Every row gives one point. Two turns around zero, p and q, are shown by what they do to some points. Write where each new point lands after one turn and then the other. Backwards means that the second turn is done in reverse. Each puzzle has new turns, and all numbers are rounded.

Turn p:
[ 42 -13] => [ 18 -40]
[-22 -20] => [-30   3]
[-52  -9] => [-41  33]
[31 42] => [52  5]
Turn q:
[61 10] => [ 43 -44]
[-49 -10] => [-36  34]
[17 22] => [28 -1]
[-29 -22] => [-35  11]
Where do these land?
p, then q backwards: [-15  -9] => [-14 -11]
p, then q: [-56  54] => [65 42]
q, then p: [ 28 -41] => [-46 -18]
p, then q: [32 14] => [  6 -34]
p, then q: [ 10 -17] => [-19  -6]

Turn p:
[ 40 -26  15  34] => [ 41   5  12 -43]
[-34   1  28  19] => [ 25  23 -14  31]
[-48   1   1 -41] => [-25  -3  11  57]
[ 40  48 -26 -32] => [-64   1  -8 -37]
[ 34  27 -44  34] => [ -8 -25 -43 -50]
[-32 -51  25 -14] => [31 -2 41 42]
Turn q:
[ 12  20 -22 -33] => [-18   6 -10 -41]
[-17 -38 -40  41] => [-17 -34 -37  46]
[ 43   5  43 -26] => [ 45   1  29 -40]
[ 18   2 -24  49] => [ 18   1 -49  24]
[ 31  15  55 -61] => [ 29  10  57 -61]
[-52 -17 -34   7] => [-53 -12  -7  35]
[-35  11  21  22] => [-5 26 17 36]
Where do these land?
p, then q: [ 26 -28  49 -47] => [33 48 52  1]
q, then p: [-6 48 43 38] => [-20  38 -44 -43]
p, then q: [ 41   9 -48 -26] => [-40 -30  47   5]
q, then p: [ -5  27 -16  18] => [-17 -11 -31  -1]
q, then p: [-10 -27 -42  39] => [ 32 -50 -23   0]
q, then p backwards: [  2  -2 -11  30] => [-27   9  -2  14]
q, then p: [-49 -27  25 -51] => [34 49 21 48]

Turn p:
[ 14 -11  25  57  -4  13] => [ 17  10  19  52  27 -14]
[ -4   2  -5   4 -10  23] => [ 16 -10  -8  12  -4   9]
[-19  13 -57 -45 -49   2] => [-15  -8 -63 -21 -31  51]
[ 22 -45  70 -20   6  11] => [ 43  26  -2 -12   7 -72]
[-30  32  50 -21  42  23] => [  9 -56  30 -15 -24 -47]
[ 24  56 -36 -18   1  24] => [  1  -8  16   3 -60  44]
[ 34 -60   0  -5 -12 -30] => [  7  63 -17 -18  32 -10]
[-14 -53 -43  50   7 -12] => [ 1 12  0  7 76 39]
[-27  67  -4  -2  19 -54] => [-80 -29  25  -6 -24   0]
Turn q:
[-12  -7 -47  51  41  53] => [-58 -55 -11  28  25 -40]
[ 20  45  41  45 -18   1] => [-40  10   5  18 -25  62]
[ 13 -36 -23 -40 -44 -54] => [89  8 18  9 -7 -6]
[ -9 -30   0 -22 -41  26] => [ 35 -27  -6 -23  31  18]
[ 17  28  11 -47  47 -44] => [  6  59 -14 -17 -49 -35]
[ 17  23 -59 -18  -6  21] => [ 11 -52 -15  -4 -37 -25]
[ -7 -45  47  -7   2  -6] => [14 40 -8 -5 48 14]
[-39  21  31  39  20   3] => [-57  17  31  -4  15  11]
Where do these land?
p, then q: [ 24 -45 -27 -51   5  43] => [ 31 -21 -63 -12 -48   2]
p, then q: [  8  41  14  83  23 -27] => [-64  39  35  12  47  31]
q, then p: [ 7 36 59  1 25 -3] => [ -9 -56 -21   8 -37  18]
p, then q: [ 35 -38  28 -45 -14  -4] => [ 26   3   5  -4 -70  -4]
p, then q: [  9   9 -45 -24 -30   2] => [  2 -56  -8 -21  -4   3]
q, then p backwards: [-17 -15  18   2 -19  25] => [-21 -21 -26   6  15  -4]
q, then p: [-65  11 -47  34   9 -37] => [-27   4   1  11  27 -87]

Turn p:
[ 27  20  17 -43 -19   2 -36  26 -22] => [-33 -27 -15 -11 -14 -27 -40 -15 -35]
[-23 -60 -58  50 -32 -20  32 -17  25] => [76 -2 43 21 11 58  5 -9 42]
[ 31 -13 -39  32 -49  19  42 -49  38] => [ 42  18   2   9  11  83  24 -46 -15]
[-48 -30  39  48  -1 -17  37  26  -3] => [19 15 62 15 38 -7 11 56  4]
[  0 -23  29 -30  41  12   2  22 -16] => [ -9   1 -13 -23  34 -52  -6   9   9]
[ 17  37  -4   5  11  34 -51 -15 -46] => [-34 -46 -54  25 -18 -11  18   4 -17]
[  9  42   7 -61   4  -9 -13 -26 -27] => [-42  15 -27  17 -29 -39 -11 -41 -12]
[  2 -35  17  17  13 -51   6  -9  58] => [ 57  52  12 -24 -14   7 -17  29   6]
[-23  29   6 -27   9  29 -27  13   8] => [-54  -3 -20  -7  -2   0 -16  11  15]
[  9  33 -16   8  21   2   7  29 -15] => [-22 -24  11 -21 -18 -12  30   0   2]
Turn q:
[-43 -21  14  22   1  19  11  -3 -28] => [-15 -27  41  -9   3  29 -19 -14 -14]
[ 22 -37  25  40  -3  25  33  -1  11] => [ 35   3  25 -20 -29  41  10 -26  19]
[-13  13  -9  29  23  26  14  32   3] => [  2 -10  22 -24  39  15  19  -3  20]
[ 53  16 -27 -19  -3 -17 -16  -8 -51] => [ 27  28   5  67  13 -31   0  10 -10]
[-20  16  30  24  -8 -10  63  10 -12] => [-43  19  39  -4 -10  29   6 -21  36]
[ -9  -7  37  23  39  19   4 -16 -10] => [ 12 -21  24 -17   3   2 -33 -35  23]
[-29  14 -14  57   1   0  25 -33  23] => [-21 -41 -15   8   3  50  10 -18  37]
[-29 -22   0  45 -28  12  11  12  -8] => [ -9 -31  35  -7 -13  41  20   6  -6]
[ 30  24  17 -50 -20 -27 -75   7  20] => [ 11   5 -37   1 -26 -80  -9  52  -9]
[ 28  -6 -46 -81  14 -68 -52  19  27] => [ -3  29 -74  12   6 -85  31   6 -58]
[ 31   0 -28 -97  -9 -30 -42 -23   7] => [  6  43 -68  27  -6 -56 -24  24 -54]
[-20  10   1   6  -9  51  24   2  19] => [ -2   3   3 -32  16  46 -13  19  15]
Where do these land?
p, then q: [ 41  21  -1 -23  38 -20   5  17  21] => [-34  41 -24  24 -10 -11 -13  19 -24]
p, then q: [ 34 -32 -15  -4  19  21 -25   1 -29] => [ 26   6 -26  21   1   2  22 -33 -36]
q, then p: [-19  46  41  24 -25 -45   9  12  28] => [ -8  41  52  -1   5  36 -41  12  28]
q, then p: [ 40 -54 -44   5 -38  47 -23 -32 -23] => [ 15 -77 -22 -15  25   3  34 -12 -58]
p, then q: [ 14 -28   8   6  16 -11   5 -24 -55] => [ 10   1   1  38 -13  -4  35 -44  14]
p, then q: [ 10 -62   3 -28  34 -50 -12  28 -15] => [ 16  15 -37  18 -40 -70  28  -9  -5]
q, then p: [-28  -3 -18  62 -21  51  -2  -2  -3] => [  5 -11 -23 -36  77   1  -8  11   0]
p, then q backwards: [-24  40  38 -39   9 -22 -17  27   9] => [-27  22  46 -48 -23 -23  -1   9  -9]
q, then p backwards: [-35  24  45  -2  -4  16  27  -9  54] => [-11  20 -27 -31  23  21 -25  32  55]
q, then p: [-29  49  13 -14 -21  -6  49  30  21] => [-63  30  26 -11   1  11 -10  16  41]
p, then q backwards: [ -3   0 -70  14  -6  20 -15 -49  -7] => [ 23  -4 -22  56   2 -17  24 -50  25]
